Every row gives one point. The points of each table are mixes of a few directions, plus a little noise. How many directions does each table use, and how many do they share? Where both have some left over, give the other angles between the two spaces (their principal angles), to ten degrees, smallest first.
(in the rows, 128 means zero)

First (4 x 3)
[[155 131 130]
 [196 136 132]
 [ 86 125 125]
 [ 72 122 125]]
Second (6 x 3)
[[141 137  41]
 [110  89 130]
 [129 134 136]
 [138 154 143]
 [108  95 166]
 [140 157 152]]
Directions: first 1, second 2, shared 0; angles 60

First (10 x 8)
[[131 115  57  95 200 117 146 143]
 [156 166  68 123 165 109  92 155]
 [124 119 197 151  72 140 117 126]
 [108 110 149 138 112 145 128 131]
 [ 70 105 131 143 117 165 163 101]
 [ 91 107 166 154  90 160 129 122]
 [160 137 112 114 147 107 115 141]
 [168 120 172 118 111 106 112 142]
 [147 143 167 138  94 120 110 126]
 [127 155  60 102 174 112 164  94]]
Second (8 x 8)
[[ 86 138  93 120 187 130 125 153]
 [150  88  36 136 130 159 125 129]
 [146 187 194 135 101  97 106 125]
 [101 146 133 123 158 120 125 142]
 [145 182 160 135 112 104 101 130]
 [125  72 114 123 122 150 157 116]
 [156  61 111 130  91 154 154 103]
 [115 151 184 122 127 110 131 126]]
Directions: first 4, second 3, shared 2; angles 90

First (10 x 12)
[[ 76 144 128  15 194 132 123  91 136 110 199 177]
 [105 109 135 129 142 114 109 150 106 129 132 109]
 [158 113 119 188  94 109 130 126 130 124 123 128]
 [170 136 129  92 130 175 145  92 151 107  93 162]
 [142 118 163 127 155 112 191 130 126 173 172 103]
 [125 138 103 184  85 114 115 149 125 133 127 124]
 [150 165 156 107 125 182 142 135 149 148  30  83]
 [147 101 114 161 110 143 139 160 100 135 134 139]
 [ 72 151 102 123 123  89  79 122 135 109 162 139]
 [135 106 132 154 121 110 107 127 122 112 109 115]]
Second (8 x 12)
[[136 147 149 142 111 123 105 116 110 137 127 121]
 [130 176 111 112 130 167 102 149 111 162 143 122]
 [178  10 118 107 200  94 172  87 156  69 157 155]
 [ 97 154 131 140  99 127 129 143 130 136 106 120]
 [111 163 138 141 100 132 115 136 119 144 115 119]
 [ 88 147 141 151  85 111 137 138 135 128  93 119]
 [124 178 145 142  98 138  95 130 105 154 123 116]
 [159  49  90  88 200 130 168 123 158  95 160 152]]
Directions: first 6, second 3, shared 1; angles 40, 90

First (10 x 20)
[[169 188 118 127 204  62 186 167 123 166 165 112  58 145  97 216 163 157
   55  86]
 [138  79 160 154 110 108 113 139 144 136 118 119 124 121 133 117  89 115
  134 166]
 [ 98 107 126 117  91 145 121 134 148 111 120 114 142 111 122  89  88 125
  153 102]
 [106 155  81 112 140 184  99  81 103  91  91 189 204 188 173  93 191 130
  173 137]
 [ 84 130 107  69  93 164 108 134 167  97 129 110 132  76 108  88  47 150
  154  69]
 [113 113 152 145  86 134 152 126 112 133 141 101 121 105 118 112 153 100
  128 120]
 [144 137 146 153 137  94 174 148 110 155 149 106  90 129 111 159 165 116
   93 117]
 [125  96 130 162 112 127 125 132 128 120 100 143 163 173 151 100 146 106
  150 151]
 [155 135 135 131 162 111 117 129 128 144 134 134 107 126 129 164 121 142
  110 155]
 [141 139 132 110 147 151  81  91 115 128 131 146 132 103 142 145 120 141
  133 177]]
Second (9 x 20)
[[157 141  64 134 230  56 122 148 145 111 146 109  98 184 123 193 122 189
   56  99]
 [ 99  91 138 145  80 160 112  93 111 106 135 103 150  99 135  89 137 104
  145 141]
 [114 102 115 142 121 131 113 105 119 105 140 100 135 120 131 117 133 128
  118 129]
 [ 82  61 117 162  83 155  95  68 102  77 150  70 156  96 140  82 142 110
  126 142]
 [105  95 131 142  94 148 112  98 114 106 136 103 145 105 134  99 134 113
  136 137]
 [166 178 120 105 186  91 149 173 151 160 117 164 101 166 118 177 118 157
  113 112]
 [118 127 159 122  84 159 134 124 120 141 117 143 139 104 128 101 130 101
  163 140]
 [169 191 147  93 158 111 162 185 152 182 105 187 106 152 119 163 115 136
  140 121]
 [145 165 158 105 117 138 150 157 137 169 107 172 121 126 122 132 122 115
  158 131]]
Directions: first 5, second 2, shared 1; angles 90

First (11 x 32)
[[171 111 105 165  68 139 102 106 131 134 152 182 178 130  99 143 160 144
  135 181 148 139 142 105 131 117 113 144 124 152 100 162]
 [103 138 141 107 163 121 144 140 126 125 114  97  99 126 145 119 110 118
  124  98 116 122 121 141 126 134 136 119 131 115 144 108]
 [ 78 149 155  85 197 115 158 153 125 122 101  67  70 125 162 110  92 110
  120  67 105 115 113 154 125 140 146 111 134 101 160  89]
 [114 133 136 117 146 125 136 134 126 126 120 112 112 128 138 123 119 123
  126 111 121 124 124 134 128 131 133 124 129 120 136 118]
 [211  93  85 199  13 151  77  86 135 139 174 231 226 132  71 158 189 159
  142 231 167 150 155  83 135 108  99 158 119 175  75 193]
 [122 130 131 122 136 126 131 131 126 127 125 120 120 128 132 126 123 126
  127 120 125 126 126 132 127 130 130 126 129 124 132 123]
 [121 130 131 122 138 126 132 131 127 127 124 119 120 128 133 125 123 125
  127 120 124 126 125 131 127 129 130 126 130 124 132 123]
 [ 85 146 151  93 187 117 154 149 125 122 104  75  78 125 157 113  97 112
  122  75 108 117 115 151 126 139 142 112 131 104 155  94]
 [169 110 106 163  70 139 103 107 132 134 151 180 176 130 100 144 158 144
  134 179 148 140 141 105 131 119 114 143 124 151 101 161]
 [ 57 158 166  67 227 108 172 164 122 119  88  39  45 124 177 103  76 100
  115  40  95 109 106 166 123 145 153 103 135  88 172  72]
 [175 108 103 168  63 141 100 104 131 134 154 187 183 131  95 144 163 146
  136 186 150 140 142 103 132 116 112 145 123 154  99 165]]
Second (9 x 32)
[[131 120 145 148 131 132 129 140 100 141 146 155 144 127  91  96 123 149
  138 176 164 141 136 143 150  98 127 152 138 162 114 146]
 [169 150  68 151  71 186 107 151 111  68 137 172 131 114 127 150 100 130
  186 151 120  95 105  83 103 133 145 150 117  96 100 136]
 [147 137 100 152 136 163 132 136  94  94 150 165 114 114  90 109  96 125
  172 175 161 106 138 118 137 117 163 161 116 144 102 138]
 [109 108 157 106 183  85 155  90 154 153 135 110 122 136 121 124 166 131
   90 105 136 147 160 152 153 132 146 105 121 162 143 113]
 [131  93 165 143 126  85 120  92 141 185 140 140 171 139  99 118 176 144
   90 162 158 171 159 154 155 111 101 126 139 176 128 154]
 [143 137 100 145 116 191 144 157 113 125 161 155 146 144 109 118 139 145
  144 157 144  93 142  84 117 113 124 135 101 158 101 127]
 [ 96 136 157 118 163 130 141 158 106 156 113  93 109 136 134  94 101 114
  115 124 134 122 122 150 126 119 104 130 135 126 140 123]
 [102 132 169  80 108  76 129 153 163 104  94  97 124 122 190 164 147 183
  113  29  60 173  76 149 131 129 153  86 171  78 160  87]
 [123 138  93 112 123 104  97  79 169 125  76  65  90 120 193 178 102  31
  108  73  76 102 115 121  78 200  92 106 115  50 162 128]]
Directions: first 1, second 6, shared 1

First (10 x 32)
[[126 166 122 145 125 125 137 109 107 136 148 139 112 138 148 116  97 137
  157 174 119 158 121 151  95 149 123  99 111 126 150  98]
 [117  99 130 120 114 125 135 147 127 124 122 119 125 132 124 123 124 133
  126 130 139 125 135 132 153 115 127 133 136 112 134 121]
 [128 106 131 137  95 116 132 146 133 115 120 134 132 119 113 127 146 109
  133 137 134 130 115 133 153 120 120 131 138 119 117 113]
 [135 151 141 165 111 125  95 122 150 110 132 155 161 112 105 122 167 109
  155 117 112 115 120 105 102 164 150 136 154 139  93 131]
 [118  94 118 123 123 127 125 144 133 120 117 125 131 119 135 145 123 122
  119 131 142 119 121 142 150 115 119 116 122 105 145 119]
 [158 164 130 130 104 112 155 114 130 111 146 146 132  87 113 119 159  72
  135 146 106 161 103 128 135 121 128 125 118 166 115 127]
 [120 120 135 137  98 117 146 138 112 128 135 124 110 143 126 111 112 138
  144 160 133 147 124 140 142 120 120 128 133 118 130  98]
 [124 116 103 152 141 125 103 123 135 125 105 147 132 117 145 171 124 123
  125 138 137 116  98 155 119 142  96  84  96 102 137 111]
 [139 144 152  56 246 161 138 102 124 199 109  57  90 214 112 120 105 221
   54   7 135  86 200  43 106 101 143 222 150 174  87 228]
 [114 119 120 116 128 144 119 137 132 111 142 133 149 100 151 126 119 111
  137 139 127 127 144 145 125 136 155 110 127 112 178 132]]
Second (11 x 32)
[[ 96 143  88 180 161 118 125 167 108 121 135 131 149 127 135 179 140 132
  141 122 118 109 121  86 117 192 162 110 167  90  76 125]
 [160 119  93  52 101 126 146  91 154 117 132 114  84 113 130  68  93 124
  158 125 125 122 155 154 147  60  84 150 103 150 183  88]
 [135 140 119 104  94 115 109  75 167 137 111 130 115 114 110  83 116 167
  135 130 128 126 134 132 124  96 104 142 100 122 159  70]
 [ 99 104 140 153 130 106 106 187 123 135 161 116 147 106 160 165 134  84
  127 122 127 143 109  99 119 168 128  85 139 122  83 139]
 [135 129 136 111 111 133 118  97 148 138 124 128 118 119 119 106 122 138
  124 130 138 126 126 132 124 103 116 133 108 132 149 106]
 [134 106 168 106  95 122 103 111 151 144 133 123 124 111 133 102 125 117
  115 129 141 148 117 140 125  99  99 120  95 149 146 119]
 [121 153  96 182 197 182 168 162  84 130 142 128 141 150 121 197 135 106
  115 135 146  87 120  90 117 181 203 100 176 104  93 167]
 [140 123 146 118 125 138 136 105 106 113 112 134 107 148 115 122 143 152
  136 113 139 121 142 160 130 100 108 171 134 157 152 166]
 [104 117 137 159 136  99 116 171 104 114 127 133 150 136 143 158 150 127
  137 118 110 142 127 126 128 164 127 132 150 123  91 160]
 [147 127 142  99 103 144 123  76 150 140 118 127 108 122 110  91 120 146
  121 129 147 123 131 144 124  82 107 143 100 142 168 106]
 [132 142 140 141 157 130 158 169 110 119 112 146 167 165 134 134 133 113
  102 155  92 157 125 145 152 163 169 123 133 119 108 162]]
Directions: first 6, second 6, shared 0; angles 30, 60, 70, 70, 80, 80
